Every row gives one point. Before rounding, the points of a table are all equally far from one centre. They may lie mostly on one side of it. Where is the centre, to within rounding?

Points (7 x 3):
[[-18 -24  33]
 [-46 -40 -31]
 [-40 -60   7]
 [-29 -47  28]
 [-51 -37  17]
 [-32 -48  27]
 [-36 -44  27]]
Centre: [-20 -29  -5]

Points (15 x 9):
[[ 11 -39  21  31  -8  19 -28  34 -38]
 [ -6 -37   9  23 -29   5 -37  21 -50]
 [-17 -42  26  41 -12  24  -5  11 -40]
 [ -7 -33  27  54 -16  -5 -37  18 -39]
 [  8 -42  17   2 -23  10 -20  15 -47]
 [-16 -50  14   7   3  14 -42  22 -21]
 [ -3 -17  10  24 -26  11  -3  42 -37]
 [  8 -29  15  12 -33  28   0   8 -50]
 [  5 -34  35  35 -20  22  -2  30 -25]
 [ -1 -49  27  37 -34   6 -20   4 -29]
 [ 21 -34  31  55 -13   7 -29   8 -38]
 [ 31 -40  19   8 -19   7 -20  14 -34]
 [ -3 -40  10  17 -15  29 -28   4 -60]
 [  2 -47  24  13   0   9 -37  27 -31]
 [-15 -31  25  38 -17  20 -13  15 -57]]
Centre: [ -4   1  15  20  -7  14 -27  -6 -15]

Points (27 x 20):
[[ -5  23 -23  -9 -18 -34   4 -14  17 -35 -15  14   8  37  -5   5  -1 -36
   27 -37]
 [  5  37  -8 -11   1 -37  -8 -14  28  12  -1  18 -19   7  -2  13 -21 -22
    0 -35]
 [  4   6   2 -17   0  -9  -3  -8   9 -18  25  23  21  11  -9   6 -24  18
   20 -26]
 [ -3  34 -19 -34  -1 -18 -26 -33  13 -21  12  32   0  19   4   5  -7 -29
    6 -45]
 [ 11  30 -17   1  -1 -33  -8  11  39 -16   3   3   2  19  -9  -4  -5 -14
    2 -58]
 [-16  35 -18 -35  11  -3 -15  -5   2  -4   1  13  10  24 -15   9 -27 -30
   21 -41]
 [ 27  24 -10 -26  13 -31   6 -12 -14  -6   8  15 -11  23 -11  14 -37 -23
   -7 -23]
 [ -5  33  17   8 -10 -42   5   8  12 -36   3   8  -3  -2 -14 -16  -3 -22
   14 -31]
 [  7  40 -13 -18  -8 -34   1 -16   6  -7  10  27  11  30 -19  26  -7 -11
   12 -33]
 [-10  36 -22   2   5 -31  -1  -4  11 -33  -3   1 -15  35 -17  -5 -14   3
    3 -49]
 [ -8  19 -12   0   6 -22  -4  -2   6 -11   7 -14  -2  29 -37  17  -9 -27
  -26 -33]
 [ -7  52 -18   9   0 -35  -5 -14  16 -24  -4  10 -11  17 -16  13   6  -9
    6 -49]
 [ -5  20 -19   7  10 -30   9 -27   7 -40  17  21  -5  22  -4  -7 -16 -33
    7 -39]
 [ 14  40 -22  -7  -7 -33  -4 -19  -3 -20  27  17  17  22 -13  19  -9 -14
   13 -32]
 [ -5  44 -27 -20  21 -13  -2  12  16 -31  10 -12 -12  14   7  10   1 -16
    1 -31]
 [ -6  21 -33   8  -1 -29 -22   1  -2 -30  -3  22  -4  15   4   1 -34  -7
   13 -46]
 [  8  22  -9   3  -8 -28   9 -17  14 -28  13  -2  -2  31 -35   1 -24   2
    8 -30]
 [-17  25   5 -13  13 -17   3 -23  21 -21  22  25  21   9  -1   4  19 -18
    7 -20]
 [ -5  32 -11   9 -13 -22 -12 -32   5 -18  14  29   4  33 -18 -13 -26 -22
   12 -47]
 [ -2  46 -26 -22   1 -26   3 -33   1  12   5  14  27  -3 -18  -3 -12 -16
   13 -30]
 [ 11   8 -24   3   0 -23   1   3   9 -27   7  31 -18  28  -3   8 -10   6
   26 -20]
 [ -8  21 -11   5 -14 -28  -4  -6   9 -10   9  26  16  44   2   1 -27 -31
   10 -48]
 [ 11  25 -23 -16  -9 -10 -13 -14  36 -37  13  18  26  22 -14  11   0  -4
    1 -17]
 [  0  39   9 -34 -15 -20   4 -24   1 -22  26   5 -14  16 -18   3  -4  -8
   17 -43]
 [  2  37 -20 -24  -2 -30  10 -10   7  -1  21  20   9  17   5  25  -9  -7
   15 -36]
 [  5  27   8 -13 -21 -32   8 -25  16 -12  10  29  10  35 -10  -1 -20  -4
  -28 -18]
 [ 14  54   0 -13   7 -18  -5   6 -13 -16   6  11  15  25 -23  -8 -26 -14
    1 -60]]
Centre: [ 10  19  -7  -6 -11   3  -1 -10  -5 -10 -14   8   2  10   1  -9   0 -15
  -4 -29]

Points (31 x 24):
[[ 35  10  10  22  -2  29   9   7 -18   4   6  -4 -12  -6 -11 -12 -11  33
    3  21  -6 -34 -30   6]
 [ 21   9   8  -8  -8  15  11  -3   1  11   7 -24  -1  18 -14 -15   6  11
   -5  17   9 -48 -14 -10]
 [ 34  -6  17  13  -2 -11  -6  -4  -7  -9   4  -3   6   5 -14  -3  11  17
   25  30  15 -41 -27 -31]
 [ 46   7  23  -4 -24   2  -7  -1  -9   6 -11  -8 -16  -2   3 -18 -12   7
   -1  19  16 -26 -35  -2]
 [ 60 -11  26  12  -4  27   4 -10  -3  -1   7  -6  -6  23 -14 -25 -16  15
   21  21   8 -35 -23 -13]
 [ 35  -8  39 -18 -15   6  -8 -15 -19 -16  14  -7   3  17 -17 -18 -13  -6
   -6  -4  -3 -14 -10 -18]
 [ 47 -18  17   1 -11   5   7  -9 -21   5  -9 -13 -19  13  -3 -24 -15   8
   21  15  -8 -37 -23  -9]
 [ 23 -23  12 -17 -28  20  -1  12 -26   1 -11   6  -3  10  -4 -14  -9  28
   14  15 -11 -11 -30   5]
 [ 29   0  11   9  -6  17   8   4 -17 -15 -12 -18 -15 -11  -3 -26 -21   3
   17  26  10 -20 -46 -10]
 [ 22   2  12   1 -15  21   8   4 -17 -15   5 -12   3   2  20  -4  -6  33
   10  10  16 -23 -27 -19]
 [ 46 -11   7   0   6  16  18  -7 -15 -21   4   0  -8  17 -10 -32   3   9
   -8  -1 -28 -20 -31 -21]
 [ 28   1  17  -3  -8  16  14  16  -8 -17   6   0 -19 -28   4 -27   8  10
   13   6  14 -25 -25 -11]
 [ 35  -4  16 -13   1   6  28   9   1   3  -1  -2 -20  -5   4  -5 -18  24
    5  23  15 -40 -19  -3]
 [ 46 -14  12   2   0  33  20  10   4 -26   0  -7 -14  -1 -12 -12  -1  11
   23   2  24 -40 -36 -12]
 [ 21 -15  25  10  -3   1 -19   1 -20  -6  11 -12 -21  19  -5 -24   9  24
   12  17  15 -12 -19  15]
 [ 30   6  44  -1 -12  11  21  -6 -11 -20   0   1   4 -10  -5 -29   7  19
    5   9  16 -27 -21 -19]
 [ 23 -20  13  -9 -13  15   9   1  -6   3 -12   4  25  -4  -9 -14  -4  14
   31   5  26 -43 -19 -11]
 [ 27   5  14  -3 -11  25  13   7 -15   1   3 -26 -13   8 -15 -17  16  16
    3  13  10 -26 -41  14]
 [ 39 -17   8  20 -16  13   6 -11 -10   1  -3  -6 -35  -6  -2   0  -7  20
   20  15  25 -33 -15  11]
 [ 35 -25  20   0 -27  10   2  -1 -14  -8 -10 -13 -14 -16 -14 -24  -3   4
   15  31  -3 -33 -23  -3]
 [ 45   2  25 -29   4  28   2 -14  12  -3   0 -16 -18   6 -11  -4 -10  -8
   -5  25  -4 -34 -19  -5]
 [ 30  -2  32 -16 -17  23  11  -7 -22   2   7  -1  -1   5 -11  -5 -25  24
   14   8   5 -43 -14  -6]
 [ 22 -12  26  -1 -15  -2  -5   5 -17   2   5 -19 -13  16  -7 -10   2  33
   23  21   2 -36 -28  19]
 [ 37   3  15 -20  -1  24 -11  11  -3 -18   3 -12  -9   2 -12  -1  -3  36
   12  30  -8 -24 -49  -6]
 [ 27 -18  10   4 -17  15  15  -2 -12   8 -14   0   5 -16 -21 -28  -9  37
   11   9   4 -43 -19   3]
 [ 25  -8  11  -3 -11   9   9  22 -18 -13  -3  -3  -1 -15  -1  -7 -11  16
  -18   7  15 -18 -32   9]
 [ 12   5  15  -8 -27  13   0  -7 -20  -9   9 -19  -3 -10 -17 -14  -5  29
   13   7 -20 -39 -42  -3]
 [ 13 -18  20   9   0  20   9  15  -5 -10  -3 -11   2  23  -6  -7  -7  13
   -4  23  13 -45  -2  -6]
 [ 26  -4  22  16  -8  27   3 -22  -7  -7  -4  -6 -24  12  -3 -21   2  11
   14  -2   5 -45 -24 -36]
 [ 33  -6  13  16 -13  29  -1   8  -9  -3  10   9  -6   7  -5   9   4  18
   25   6  25 -49 -16  -3]
 [ 45  -7  18  14  -5   4   4  14  13 -18   9  -9   8  13   3 -14   5  15
    8  32  18 -36 -40   9]]
Centre: [ 20  -5  14   7  -4   8   4 -11  18 -11  -3   3  -3   5 -17  -3  -6  10
  16   1  -7  -9 -22   1]
